Every row gives one point. Any point is a mix of the corners, with weights that add up to 1. It lies inside the corners' shape when no weight is negative. Say inside or outside, and name the corners with a negative weight.

Corners:
(1): [-1 18]
(2): [60 -8]
(3): [-35 -12]
Points:
[ 29 -12] => outside (1)
[33 -8] => inside
[-33   8] => outside (2)
[50 -5] => inside
[ -1 -13] => outside (1)
[ 33 -11] => outside (1)

Corners:
(1): [-25  49  31  21  19  17  12 -37]
(2): [ 35 -46 -21  32   0  14 -44   0]
(3): [ 58 -13 -10  41 -41  34   2  23]
(4): [-20 -24  29   8  21  -3  26  16]
(5): [  6 -11 -43  11   9  27  -7  60]
(6): [ 33  -4   1 -34  10   0  -3  32]
(7): [-55  22  32  -6 -36  37   1 -34]
(8): [ -4 -13 -14   2  -1  26  31 -30]
(9): [ 34  -6 -51  12 -35 -29 -14  30]
Points:
[-18   8  13   7 -28  30   1 -11] => inside
[-11 -11  12   3 -11  31   1  -7] => outside (1, 9)
[  3 -19  -5   7  -1  12   7  25] => outside (1)
[ 36 -33 -17   3   8  25  -4  38] => outside (1, 7, 9)
[  5 -17   5  -4  -4   4  25  30] => outside (1, 2)
[-15   2  17   1   4  22  26   1] => outside (2, 9)
[ -4  -2  13  11  -6  10   6 -16] => outside (5)
[ 21  -8  -6  13 -16  22  -4  14] => inside
[-11  -4  29  33  14  26   2  -5] => outside (6, 8, 9)

Corners:
(1): [  0  -7  -1   1  14  -4 -24  -8  -1  19  -6  12]
(2): [  0   7  11  -2  -8 -12 -17 -15  -7  -6  -9  14]
(3): [ 12   6 -10 -20 -18   0 -20  29 -25 -12 -15 -60]
(4): [  9   8  -3   0  -6  -7  -8 -11   0  17   2   1]
(5): [ -1  -6   1  -1 -19 -12 -14  13 -10   0   0  13]
(6): [-6  0 27  5 -4 -4 -6  0  7  2  5  4]
(7): [  7  -2   9  19 -10  -9  22  14  23 -18 -19 -22]
(8): [ 16   1   5 -13 -24 -15   5  16  12   6 -14  -4]
(9): [ -9  -1  11  12  22 -16   7 -19   2   3   1  21]
(10): [-16 -10  -2   1 -15  -4 -11 -16  -4  24  -6  30]
(11): [-2  4 -5  5 17 11 15  1 -3  4 -4 22]
(12): [ -3  12 -13  -9  -6  14   9  -1  23 -17  -2  -1]
(13): [ 15  -8  11  -7  -2  -1   0 -15   1 -13   6  -6]
Points:
[  0  -5  11   5  -7 -12  -3  -4   2   2  -8  16] => outside (3, 4, 12)
[  5   3   1 -13  -8   7  -2   4   3   1  -7  -2] => outside (4, 5, 7, 9)
[  4   2   5  -3 -14  -7  -2   3   3  -4  -6  -5] => outside (1, 11)
[ 5  0  6 -1 -3 -6 -3  1  1 -3 -1  1] => outside (10)
[  5   2   8  -1  -5 -10  -7  -2   1  -3  -3  -6] => outside (10, 11)
[-1 -1  5 -1 -7 -6 -4 -3  0  1 -7  6] => outside (4)

Corners:
(1): [ 46 -43  32 -25  17 -27  18 -13  -6 -18  39  44   9  -7 -36  27  -8  25
   6  -4]
(2): [  2 -14 -30 -21 -17  16 -31 -18 -11 -29  24  -3 -57  15   6  14 -20   3
  17 -23]
(3): [ 14  39  11   4 -14  33 -24   3   5 -14 -42  -8 -20 -21  12 -30 -21  -5
 -12 -47]
(4): [  0  -2 -17 -37 -28  -2 -28  -7  27 -30   9 -19 -50  21 -31   0 -21  -2
  11  -5]
(5): [ 39 -16   2   2 -10   7 -16 -13  14 -13  19  19  -1  32 -20   7  40  18
  15 -28]
(6): [ 16  -9   3 -15  24  26 -22 -25 -29  -1 -23  32   3 -14 -15   6  11  35
  -9  12]
(7): [-15  -3 -21  -9  10  -3 -33  39  16 -43 -11  -3 -38 -29 -20  10 -30 -33
 -14   3]
(8): [-13  22  30  -1   0  24  13  -7 -17 -14  30  22 -11 -13 -14 -20  17  37
  36  20]
(9): [  1   5 -15  -5 -24 -39 -22  42   1  17  11   4 -41 -21 -30 -27 -27 -24
 -21 -10]
(10): [-19  28  -8  49  15 -20 -23  14  21  19   2 -17  25 -40 -22  -8  10  40
  25  32]
(11): [-16   8  -6 -23  37   1  13  24 -24  14 -26 -25  -2  11 -43  14 -19 -30
  28 -28]
(12): [ 35 -11 -41 -14 -56   2 -36  23  19 -31   2   5  14 -10 -21   8 -36 -27
  29   1]
(13): [  7 -27 -25  49 -32  -6 -14 -16   5 -24 -24 -28  -4 -19 -15   4   4  10
  26  -7]
(14): [ 11  26   7  12   3   5 -15   4   6  -7  -8 -34  25 -16  20 -32  14  13
  21  17]
(15): [ 45 -12  14  41 -35  11  -8  15 -11  27  22 -19 -25  22  14  13  32  42
  -7  -8]
(16): [ 27 -44  37   8  29  20   6  18  -1  23  34  32  -2 -27 -32  -7  21  -1
  30   8]
(17): [ 28  30 -19   0  -4  34   8 -16  12 -30  21   0 -36  30 -28 -17  -8   5
  19  21]
(18): [ -8 -18  30  10  11  27 -11 -27  36  -7  24  31   1 -35 -37  19  -5 -25
 -32  26]
(19): [ -6 -18 -34  -6 -18  13   6  33  24 -20   2 -31  12 -17  -9  -1 -25   9
  16 -24]
(20): [-16 -19   6   7  13  -8  21  14  -8  34   3  18 -46  -2  14   7  15  43
  24  20]
(21): [  0 -31  25  60   1  22   5   8 -18  16 -28 -22  28   5   8 -19 -18   2
  -2 -15]
Points:
[  9  -8  -1   1  -9   4  -6  10   3  -7   4   3  -9 -11 -23   2 -14   2
   9   0] => outside (2, 5, 14)
[ 18   3   1   5 -13   8 -10   4  20 -17  13  -2 -11  -7 -15  -4   5  12
  15   8] => outside (2, 6, 9, 11, 21)
[  9  -8  -1   3 -13  -5 -17   7   5   3  10   6  -3 -29  -9  -3  -1  23
   8   7] => outside (5, 7, 11, 17, 21)
[  9  -2   7  11  -2   8 -11   3  -5   1   0   1 -13  -8  -9  -5  -5   8
   4   3] => outside (5, 19)
[ -2  -1   0   9   1  10  -8   6   3  -2   3  -7 -14  -8 -12  -8   2   9
  11  -2] => outside (1, 12)
[ 11  -3 -14  -1 -17   7  -4   4  -8 -11  -9 -15  -9   9  -5  -4 -10  12
  16 -18] => outside (7, 10, 16, 18)
[ 15 -15  10   7  -1   9   1   0   3   3   9  12  -2  -6 -27   0   3   9
  13   0] => outside (2, 7, 14)

Corners:
(1): [-35   8  -2   2 -10  -2 -14  11  -3   0   4 -35  -1 -22  11   3   8  -3
   1  13]
(2): [  2  -3  -5  -3  10   6   4   3   4  -5   5  13  -7 -20  15  -4  -5  -2
  10  -2]
(3): [-17 -18  13   9   4  -3  24  -4  10 -11 -17  15  -7  11  -1  16   7  -6
  -3  10]
(4): [-15   2   2  -4  -2  17  -6  13 -39   9  14   1  -7 -10  15 -16  -7  -6
  13  13]
(5): [  0  16   6 -10  -7  16  19   3   9   8  -2   8  -8   8 -12   6   5  31
 -21  18]
(6): [ -5  -1  -1  -5  29  -9 -12  -6 -27  33  -2 -14 -11   2  -4  10 -13  -8
  -3  -7]
(7): [-14  -4 -11  -1 -13 -12  -7   5   9  -1 -19  21  -7   5   2   1  17  -6
   9  -9]
(8): [ -8   8 -24   5  -1  21   1  13   4   5   1  10  -2   8  15   3  -9 -13
   0  13]
(9): [-16  19  10  20   7 -10  -5   0   2  -3  14  17  -2   0  17 -14  16 -13
  -7 -17]
(10): [  5  -6  -3 -22  -4   2  -5  -1 -14  -8   4  -8  39 -16   0  15   5 -13
  10  14]
(11): [-35  -6 -16 -29   5  -5  20   7   6   7   4  10  15   5   3 -13  18 -13
  -2  16]
(12): [ -5   1  -4   1  -8  -2 -14  -3   3   7  16  12   3  11  10  -7  -8  12
  13  12]
(13): [-20 -10  -3  14  -6  -7 -11 -11   9   8  15   7  -6  11  21   7   6 -16
 -10 -39]
(14): [-14  -4   1  16   3   4  56  33  15   8  -8  11  -5  14 -45  -8  14  23
  24   9]
(15): [  2  -2  -4  -4  10 -11 -24   7 -38  -4   8  12  -2 -21   6  -5 -22   2
 -23  -5]
(16): [  7 -10   1  -6 -14   0  -2  21   3  18   5   2  -9  11  23  -3   2  -9
   6   4]
(17): [  8   0  -5  -7   2 -11  -7   3 -10 -17   9   2  -5   5  24  32  13  -9
   9   2]
(18): [-12 -13  10  -2   5  -5  -3  10  10 -12  10  16 -13  -3 -47 -11  -6  -4
 -10  -9]
(19): [-13  18   9  10  -1   5   2  10   6   7  -1  10   5   5  23 -17 -43  -2
  15   5]
(20): [  9  17  -7  20 -14 -16 -12 -10   4 -13   8  14 -12 -10   2  -4  -4 -21
  -3   8]
(21): [  5  -1  -6 -11 -13  -6  -6   1  17  -4 -12   9   2 -33  25  60  16  -2
  -4 -18]
Points:
[-8  2 -2 -2 -2 -1 -4  5 -3  3  4  7  1 -5  1 -3 -1  0 -1  1] => outside (3, 17)
[-10   0  -2  -2   1   1   2   8  -8   7   1   2   0   5   7   1   0   0
   1   5] => outside (2, 18, 20, 21)
[-14   7   0   5  -6   7   3   7   6   4  17   4   5   3   3 -21  -2  -3
   6   9] => outside (3, 6, 7, 15, 17, 21)

Corners:
(1): [-30  -5  22 -15 -12  21   3   9  -6  12   4 -19  18  20  11  21  -9 -31
  23 -26]
(2): [-10 -13  -7   4  -6 -18 -25 -11 -27   3  32   7   0 -13  -6 -13  24  -8
  28 -34]
(3): [ 24   7 -15  26  -1  17  21  -6 -31  15   3  22  -1 -60 -25  41  12 -18
 -21   7]
(4): [  9  41 -21  -4 -15  -8  45  15  -7 -33   6 -19  13  25  13  21   1  -5
 -27  25]
(5): [-25 -22   2 -27  10  -4  21   0  15 -23  11   7 -26   3  18 -31  20  22
  19  -7]
(6): [-23  -2   9 -18 -24  -7  -3  14   3 -16 -23  -8 -17  -3 -31  27   1  -1
  16  21]
(7): [ 11  12   9  30  -5 -11  12 -14 -28 -22  -8  25 -24  11   9 -20 -26  -2
 -10 -13]
(8): [-12  -4  19  19 -16   9   0 -25 -11  -7 -10 -30  26   0 -25 -10  11  -3
  21 -28]
(9): [ -3  10  15 -12 -23   6   1  16 -24  -5  -4  21   9   1  12   5   2  11
  20  -5]
(10): [ 14  23  13  32  -1 -41 -13 -10  -6 -15   7  21   5  29   0   3   3  -5
  27 -30]
(11): [  5  24  -5 -18   4  -2   3  -5 -10  -2 -16 -18   0   6  -6  20  26   4
  14  14]
(12): [ 18 -33  -8 -40  37 -34  17  19  33 -39 -10 -10  -1  28 -32 -37 -17  33
   7  -5]
(13): [-21   5 -17 -21 -10  15  30  18   7  -3  -7   3 -22  31  37 -29   2 -22
 -25   4]
(14): [ 13  12  -8   3 -13  10   0   9  -1   8 -17 -15 -19 -29 -32  21 -21  11
 -20   3]
(15): [ 30   2  -4  29   2  15 -15  -3 -25  -4  10  28  -6 -50  36  15  29  21
 -18  35]
(16): [-11  -7   7   7  10 -30  12 -11  -1  31  -6 -13  11 -26  17 -25   1 -15
 -15  21]
(17): [  6   4  21 -22   4 -28 -13 -16 -26  -8  -7 -10  17  10 -15  13  16  -5
   3 -39]
(18): [-10 -16  19  26 -12   1 -17  16  -8  25 -15 -19   9  22  18   7  -4   4
  16 -13]
(19): [ 19  -2 -10  -5  25  -3 -17  23  18 -29 -22 -14  -3 -35  -1  24  -5  21
  24 -17]
(20): [ -5 -17  -2  -5 -25 -19   0 -14  13  11 -19 -11   0   0   0  18 -19   6
   5  19]
(21): [-20 -14 -10 -19  19 -18   3 -16 -19  18   9  16  -7 -16 -31   9  -5  -3
 -25   0]
Points:
[ -1  -2  -2  -6  -4  -1   4   6  -8  -3  -5   0  -6 -10  -3  10   0   2
  -2   4] => outside (8, 10)
[ -7  -3  -4 -18 -11   1   3  12   7 -16  -4  -1  -6  -3  -7   8  -3   9
   6   3] => outside (3, 7, 11, 16, 17, 18)
[-7 -2  3 -7 -4 -6  6  3 -4 -7 -4 -7  3  5  7 -1  3  2  3  3] => outside (3, 10, 14)
[ 12  -9  -2   6  -3   2   0   2 -10  -6   0  -4   4 -16  -8   8  -1   9
   6 -14] => outside (6, 10, 11, 13, 16, 21)
[ 13  10  -1   7  -6  -4   2   2 -12  -8 -12   5  -2  -5  -8  17  -1   6
  -6   2] => outside (1, 2, 5, 16)

Corners:
(1): [-11  -5 -13  28   2  -5  11   0  -2   1  -8   2  -6 -11   5   0 -29   6
  -8  31]
(2): [  8 -35   2  -6 -18 -13  29   8   6 -51  27  10 -14  -1 -27   4 -52  -5
  -9  34]
(3): [ -3  -5  31 -14   6   6   8 -10   5 -14 -26 -23   1 -25 -14  20  -3  -1
 -14 -14]
(4): [ 34   7 -28  43  17  18   4  -3 -35  -6  27 -14 -15   4  37  26  32  32
  -8  47]
(5): [ 17 -16   3  -2 -22 -21  16   6 -13   0   1 -30 -28  13 -19   0  -9  22
  33 -28]
(6): [  9 -18 -16 -23  23  -1  32  19  19 -22   0   1  -1   2 -55 -18 -16 -19
   7  -7]
(7): [  9   3 -10  -8   7 -18   4 -14  -1 -32   2 -10 -12 -18 -25 -19 -22   9
  -8 -31]
(8): [ 12  14   8  -2  -3   9  -4  21  -4   4   4  17  27  13 -21  12   8   7
  33  20]
(9): [-25 -15  38   9 -26 -17  13 -12  -4  10  17  10 -32  23 -22  26   0 -45
  31 -24]
(10): [-22   5 -16  13  10  16   5 -35  32   2  34  13 -27  24 -25  32  -6  -6
 -15  -7]
(11): [  2  -6   2 -11  -1  -4 -14   4  -4  18 -27  -6  37 -11  27  23   8   0
 -19  21]
(12): [ -6  -4 -22 -12  -3  20   1 -18 -32 -17 -22  -8  35  17  14  -3 -13   2
  28  -1]
(13): [  5 -11  14  -3 -15   0   4  18 -13  15 -25   8   3  16  12 -16  31   8
  11 -20]
(14): [  4  -3  13 -20   7  -5   3 -14   4  19   4  38  -8 -11  -1 -14  20  -9
  -5  22]
(15): [ 13  -7 -44 -28  16  20  26  -7  -6  -4   0  35  -4 -42 -10 -36 -33   1
 -19   5]
(16): [  2  17   4   3 -13   0   8 -19 -52  31  15  -7 -24 -14  36 -18  11  -6
 -41  15]
(17): [ 25  16 -18  29  -4  12   0 -10  -4  27  -5   4 -18  10   1   7  15  -4
 -24  15]
(18): [ -7   8 -15 -14   9  15   1   9  29 -12  14  10 -15  -4 -29  -2 -54 -31
  11   0]
(19): [-11  -9  55  25 -30 -29  31 -23  -5  12   4 -31   9  28  21  14 -17 -39
  14 -60]
(20): [ 19   6 -14 -20  18   4   1   8 -28  13  14  22 -21  39   5  28   8  17
  15  13]
(21): [-16 -11  17  -7  12  16 -23 -33 -17   1 -14  14   2   4  -4 -21   2  -6
  -5 -40]
Points:
[ 0  0  2  9 -8 -1  9 -7 -2  2  1 -1 -4 -2  1  6 -9 -5 -1  5] => outside (6, 20, 21)
[ 12  -1 -12  -3   5  10   0   0 -29  -4  -4   9   0   2  12   9   4  16
  -3  23] => outside (5, 6, 10, 14, 18, 19)
[  2  -7   5  -3  -2   0  10  -1  -5   2  -5   3  -1   7  -5  -5   1  -5
   4 -11] => inside
[  0  -4   3   1  -4   1   4 -11  -9   1   3   1  -7   4  -1   4  -5  -2
   0  -3] => outside (6)

Corners:
(1): [-14   0  -7  -8  22   0 -16  -9  25 -14   7  -4  11  -7   1  25  -3  11
  21   6]
(2): [-14   6 -26 -34 -18   3   7  36 -30  19  28 -42  11  -7   6  -7 -22 -12
 -51 -16]
(3): [-22  -5   9  18 -22  -8   4  53   1   7  20   5   9  -6  10  -2   5  27
 -10  -8]
(4): [  7 -22   6 -10  22 -22  11  33  -9  -6  11 -13   5  50   9 -10   8  25
   6   7]
(5): [ -4   0   5  -6 -17   9 -13   0  -8  -4   5  14  10 -12  10  25  -2  24
  -1   3]
(6): [-10   8   4  25  -8  13 -20   7  -3  -4   8   5  -2  18  -2 -14  10 -22
  -9 -19]
(7): [  6   1   5  14  14 -12 -17  -2 -21   7   1  -3 -41   1   2 -13   7  20
 -32   7]
(8): [-19 -10   1  -1  21  17 -12   9   7  -3   8   9 -19 -20  26  13   5  18
  10   7]
(9): [ 19   5 -23 -27   5   3  22  13  21 -13 -24  -2  15  29  10 -10  -5  -4
  -8   7]
(10): [  2  19   8  24 -13   9 -31 -12  11  -1  14  11  15 -26   1  -8   4 -17
  18   4]
(11): [-10  19 -11  -2 -13  -6 -18 -19  14   8  11  -2  20 -28  22  27 -10 -24
   8  -9]
(12): [ -9   6   7  28  31  12 -31  21   9  -2  -1  -7   3 -12  12  -8  -6  -3
 -12 -50]
(13): [-13  10 -11  26 -15   8 -12  -8  -8  28  -2   5  -3 -10   7  -8 -18 -17
  -5   4]
(14): [-14  -5 -17  24  -8   7   3  -3  13  29   1  12 -11 -20  -4   0  14 -15
 -18 -13]
(15): [-15 -15   0   3 -12  11  -6 -11  14   0   5  13  17   1   5  -1  -9  -9
  -5 -20]
(16): [-19   0  11  17   9   1  33  12   3  11  11 -23  12 -15  15   2   1  60
  -8  -7]
(17): [ -7  18   3  17 -12   6 -15 -24  17  23  -7  -8  16 -14   8  -1   5 -25
  -7  12]
(18): [-12 -38 -13   4 -12   3 -12   0 -16 -25  13   5   9   4  21   8  -1  29
  18  13]
(19): [-13 -10 -20   8  23   4  18 -24  27  -8 -14  21  18 -17   6  10 -20 -27
   9  10]
(20): [ 50  14  -1   5 -20   9 -33  -6  -8 -24   3  -1 -21  24  -2  -7 -12 -23
 -14  17]
(21): [  6   5 -11   9  45  12  25  -4  25   9 -28  19  -4  37  25  -8  10  23
 -21  14]
Points:
[-13  -4  -6   0   0   2   0   9   4   0   7  -4  19   1  11   1  -6   3
  -2  -6] => outside (7, 8, 14, 20)
[ -3  -4  -1   7   1   1 -10   2   6  -9   6   4   1  -3   6   4   1   6
   5  -1] => outside (2, 13, 17, 21)
[-4  3 -2 14  5  3 -7 -3  8  2 -1  5  0 -4  9  2  2  3  0  3] => outside (2, 15)
[-4  1 -4  1 -1  5 -5  4  2 -1  4  0  7  1 10  0 -4  1 -6 -1] => outside (14)
[-5 -5 -6  8  1  4 -5  3  1  0  2  3  3  4 12 -1 -3  6 -4  1] => inside
[ -6   0  -2   9  -4   4 -12   2   2   0   7   0   4  -9   8   2  -3   0
  -1  -4] => outside (21)
[-7 -1 -5  2 -3  2 -7  6 -2  3  8 -5  5 -4  7  1 -5 -2 -7 -4] => outside (21)
